Each row is a point. Examples show where two turns around zero, p and q, send a point. Where does a point land after both, in the order given? Backwards means that the second turn is done in reverse. Each puzzle has new turns, and all numbers are rounded.
In the rows, zero is written as 128.

Turn p:
[137 134 100] -> [148 127 106]
[109 122  95] -> [125 110  94]
[117 150 123] -> [120 146 112]
[139 102 213] -> [101 129 214]
[138 132 110] -> [145 128 115]
Turn q:
[115 110 156] -> [133  94 139]
[118  71 142] -> [120  74 105]
[155 168 111] -> [144 177 129]
[123 162 103] -> [114 166 139]
Where do these land?
q, then p: [138 176 122] -> [129 176 138]
p, then q: [ 97 142 124] -> [ 96 138 137]
q, then p: [114  74 110] -> [116  80  96]
q, then p: [163 119 157] -> [171 119 141]

Turn p:
[163 133 128 135] -> [156 133 110 115]
[138 117 108 184] -> [170 129 124 173]
[152  96 117 108] -> [145  91 129 106]
[115 164  90  96] -> [ 85 116  84 129]
[103 112 135 155] -> [131 132 156 157]
[150 110 139 118] -> [146 119 136 104]
[ 74 164 179  99] -> [ 62 175 157 111]
Turn q:
[ 78 115 143 110] -> [ 82 144 149 108]
[ 97 169  97 144] -> [100 154  97 166]
[164  95 149 133] -> [157  91 145 108]
[136 148  77 153] -> [132 129  73 153]
[177 106 146 100] -> [178 119 147  96]
[116 135 156 129] -> [118 130 156 137]
Where do these land?
q, then p: [134  98 110  86] -> [101 111 103  91]
p, then q: [ 78 119 117 159] -> [101  89 143 163]
q, then p: [105 136 102 142] -> [113 120 121 161]
q, then p: [158 118 152 153] -> [165 118 153 116]
p, then q: [129 147 140 191] -> [155 118 119 188]
q, then p: [169 129 127  82] -> [141 136  91  81]
p, then q: [124 149 148  84] -> [105 172 135 111]

Turn p:
[143 148 128 168 161 124] -> [126 147 134 169 162 137]
[ 81 130 150 166 128 126] -> [ 90 111 169 136 148 113]
[147 159  74  96 111 112] -> [132 157  66 122 111 101]
[105 123 145 149 104 164] -> [ 95  93 146 140 111 138]
[ 94  74 139 137 124 153] -> [113  74 149 100 140 148]
[168 129 106  94  94  97] -> [173 135  90 121  98  98]
[158 133 153  87 174 121] -> [165 177 141 110 126 162]
Turn q:
[140 139 150 138 127 150] -> [131 138 139 147 106 144]
[176 132 106 155 102 142] -> [153 129 102 158  91 100]
[116 144 138 128 122 111] -> [112 145 140 122 133 119]
[101 152 157 146 110 124] -> [ 88 156 143 129 114 131]
[102 103  92  49 102 151] -> [149  80 133  44 113 129]
[152 136  90 152 177 140] -> [169 146  84 150 152 143]
[112  95 148 129 106 145] -> [101  94 134 128 107 142]
[137 108  98 145  98 103] -> [118 110 100 132 126  84]
[115 143 173 111 209  86] -> [129 155 177 143 210 160]
Where do these land?
p, then q: [ 91 152 178  82 149 153] -> [106 149 182  91  84 151]
p, then q: [124 131 142 168 123 108] -> [107 130 133 162 152 131]
q, then p: [161 140 108 175 100 131] -> [125 117 102 159 140  76]
q, then p: [110 117 103  83 114 111] -> [160 143 128  80 122 132]
p, then q: [110  76 120  87 113 156] -> [150  71 140  88 111 133]
p, then q backwards: [171 139 156 161 128 101] -> [188 137 146 133 149 119]
q, then p backwards: [128 141  87 141 169 136] -> [162 122  91 117 159 119]

Turn p:
[158 154 171 120 130 132 108 122] -> [150 155 165 149 109 143 110 125]
[108 164 180 132 139 122 140 153] -> [128 153 164 164 135 138 159 160]
[101 160  84 152 144 105 120  60] -> [ 93 170  80 119 176 153  96 112]
[120 136 185 118 140 113 105 167] -> [127 117 190 160 126 140 136 154]
[118 100 102 111  73 137 133 158] -> [103  91 106 116  81 100 140 138]
[122  64 102 133 106 171 128 133] -> [133  70  94 114 103 123 149  92]
[143  94  67 138 102 174 142 153] -> [153  82  66  97  96 114 139 129]
[141 141 113 148 141  93 161  62] -> [123 182 103 123 173 102 106  95]
[131 147 153 139 151  87 113 148] -> [128 132 163 152 157 126 109 158]
[139 120 123  88 154 146 130 124] -> [142 128 149  85 124 141 136 117]
Turn q:
[147 132 122 119 148 105 152  89] -> [120 142 135 117 149  93 149  96]
[102 126  76 162 157 171  77 174] -> [105  99  69 145 131 193  78 124]
[119 133 107 137 107 119  78 132] -> [126 121  99 159 100 120  98 131]
[140 144 123 175 166 178 144 165] -> [142 132 109 129 178 199 125 124]
[164 131 158  86 128 123 114 144] -> [139 136 147 110 147  97 100 165]
[155 103 131 123  98 103 163 114] -> [153 119 130 115 126  91 173 135]
[ 61 135  79  98  91 160  96 128] -> [ 78 137  91 121  50 153 110 141]
[129 148 147 129 125  91 153 130] -> [123 137 155 152 142 110 155 137]
[151 135 186 123 122 139 134  98] -> [169 159 172 113 130 116 122 121]
[112  92 150 127 139  91 169 104] -> [124  98 172 118 127 107 171 104]
Where do these land?
p, then q: [149 123  90 132 181 108 124 109] -> [102 128 126 102 160 107  77 116]
p, then q: [116 165 139 151 152 108 148 186] -> [130 102 134 147 186 161 136 164]
p, then q: [159 157  94 135 131  99 164 101] -> [ 85 150 110 158 154  96 104 135]
p, then q: [ 88 107  81 125 133 142  70 102] -> [104 112 106  77  81 156  99 102]
p, then q: [124 126 147 153 134  98 137 126] -> [126 117 140 154 150 135 127 105]
p, then q backwards: [102 129 120 100 141 139  97  92] -> [ 95 130 120 127 165 165 137 122]
q, then p: [152 119 162  92  68 142 121 157] -> [147 106 160 131  87  96 113 182]
p, then q: [174 130 174 167 121 173 141 139] -> [197 146  99 144 156 110 155 120]
p, then q backwards: [ 87  96 145  98  92 143 150 141] -> [ 84 107 105 116 114  94 165 109]

Turn p:
[ 74  58 126 135  99 125 134 129 109  98 100] -> [110  67 142 116 166 112 136 116  78 166 104]
[ 93  44 133 141 106  80 120 116 144  94 156] -> [ 92  67 134 116 181  72 106 101 128 159 144]
[119 127 124 154 125 113 154 100 137 153 129] -> [117 137 125 128 129 137 142  79 134 140 141]
[129 138 139 142 147 101 112 155 156 152 105] -> [149 151 145 161 131 113 135 126 160 152 116]
[185 140  79 104 151 161 160 163 120 164 168] -> [135 176  67 103 119 143 167 180 142 118 169]
[ 90  75 131 120  97 136 103 104 175  99 111] -> [129  47 138 108 152 120 116 109 148 146  96]
[ 65  82 159 104 110 113 121 124 124 115 102] -> [111  92 176 101 155 109 119 117 107 161  87]
[147 185 116  98 141 146 117 156  84 111 166] -> [104 165 114 132  93 132 115 190 112  83 132]
[199 164 135 128 109 148 143 156 105 129 135] -> [170 152 114 131  85 121 143 157 108  91 167]
[168 170 111 104 119 131 109 118  97 166 140] -> [139 174  97 112  73 136 104 141 126 124 135]
[117 167 162 100 135 122 152 114 140 109 117] -> [128 146 165 115 127 129 132 114 134  81 102]
[130 158 117 148 165 107 121  98 143 109  74] -> [152 147 121 174 150 147 112  90 133 109  87]
[178 122 138 137 162 178 124 133 100 157 170] -> [141 153 117 117 124 173 116 171 129 129 197]
[ 99 163 123 176 125 133 124 126 158 136 117] -> [115 117 138 176 107 150 150 101 152 131 116]
Turn q:
[ 88 140  93 102 163 129 148 137 129 135 138] -> [113 141  94 114 149 119 179 137 104 124 130]
[145 134 155 143  92 114 115 105  54 117 137] -> [139 138 155 151 113 137  68 117  85 131 171]
[113 119 163 115 190 158  86 170 133  80 108] -> [138 124 132 109 210 112 108 178 151  89 113]
[107 143 113  75 151 158 114 114 169  92 111] -> [114 125 118  67 148 149 146 159 121 103  84]
[ 86 130  97 119 137 141  87 149 184 130 149] -> [ 75 146  94  94 147 126 143 148 169 141 108]
[ 98 141 136  92 133 163 112 159 138 140  83] -> [115 106 121 130 154 127 136 190 116 141  88]
[159 113 137 144 105  55 142 110 124 154 129] -> [136 146 167 150  82  90 126  78 126 143 130]
[173 155 158 158 106 105 155 133 129 142 167] -> [152 148 171 155  93 146 139 113 157 139 169]
[126 142 117 187 115 111 157  87 132 152 108] -> [114 125 129 181 104 154 139  72 123 122 114]
[168  90 160 143 113 130 141  93  92 160 159] -> [156  93 156 132 117 128 105  79 122 161 175]
[140  94 138 153  79 109 171 127 115 118 148] -> [134 103 132 146  70 111 117 107 136 112 171]
[133 133  68 105 152 163 108 152 137 115  98] -> [150 140  67 106 147 135 130 156 126 130  83]
Where do these land?
p, then q: [168 157 145 163 159 109  71 150 123 128 107] -> [137 166 137 171 129 154  90 116 187 142 126]
p, then q backwards: [121 140  68 154 172 163 148  99 132 159  98] -> [131 179  72 166 149 173 131 105 139 149 131]
p, then q: [111 145 162  89 102 139 129 124 134 140 173] -> [ 93 115 158  96 106 111 128 174 127 123 133]
p, then q backwards: [130 118 146 120 170  92 165 116 120  97 156] -> [ 93 128 148 140 176 104 102 124 112  98 147]
p, then q backwards: [149  82 140 168 140 174 151 129 150 169 158] -> [140 137 147 132 138 176 152 132 123 155 204]
q, then p backwards: [150  98 150 112 125 129 149 177  95 183 101] -> [145  88 135 158 100 113  92 188 134 122  97]
p, then q: [128 171 122 163 130  87 116 100 146 104 118] -> [100 140 130 140 123 155  94  83 138  94 106]
p, then q: [101  89 103  91 104 112  78 166 145 131 162] -> [ 96 134 118 135 121  49 150 142 144 162  97]
p, then q: [163 159 144 129  98 145 154 103 162  96  97] -> [168 111 138  96  93 143  96 108 132  81 123]
p, then q: [120 115 159 105 146 137 121  98 126 106 105] -> [148 115 149 109 167 128 102 139 122 124 110]
q, then p: [151 176 140 131 128 134  97 179  86 131 154] -> [126 164 134 168  88 135 137 173 162 123 162]
q, then p: [ 90  95 116 139  96 141 154 134 150 118 100] -> [114  79 110 132 152 102 145 115 108 153 109]
q, then p: [ 83 118  69  99  95 102 131  88  93 101 133] -> [ 73 127  97 109  94 116 101 132  67 127  87]
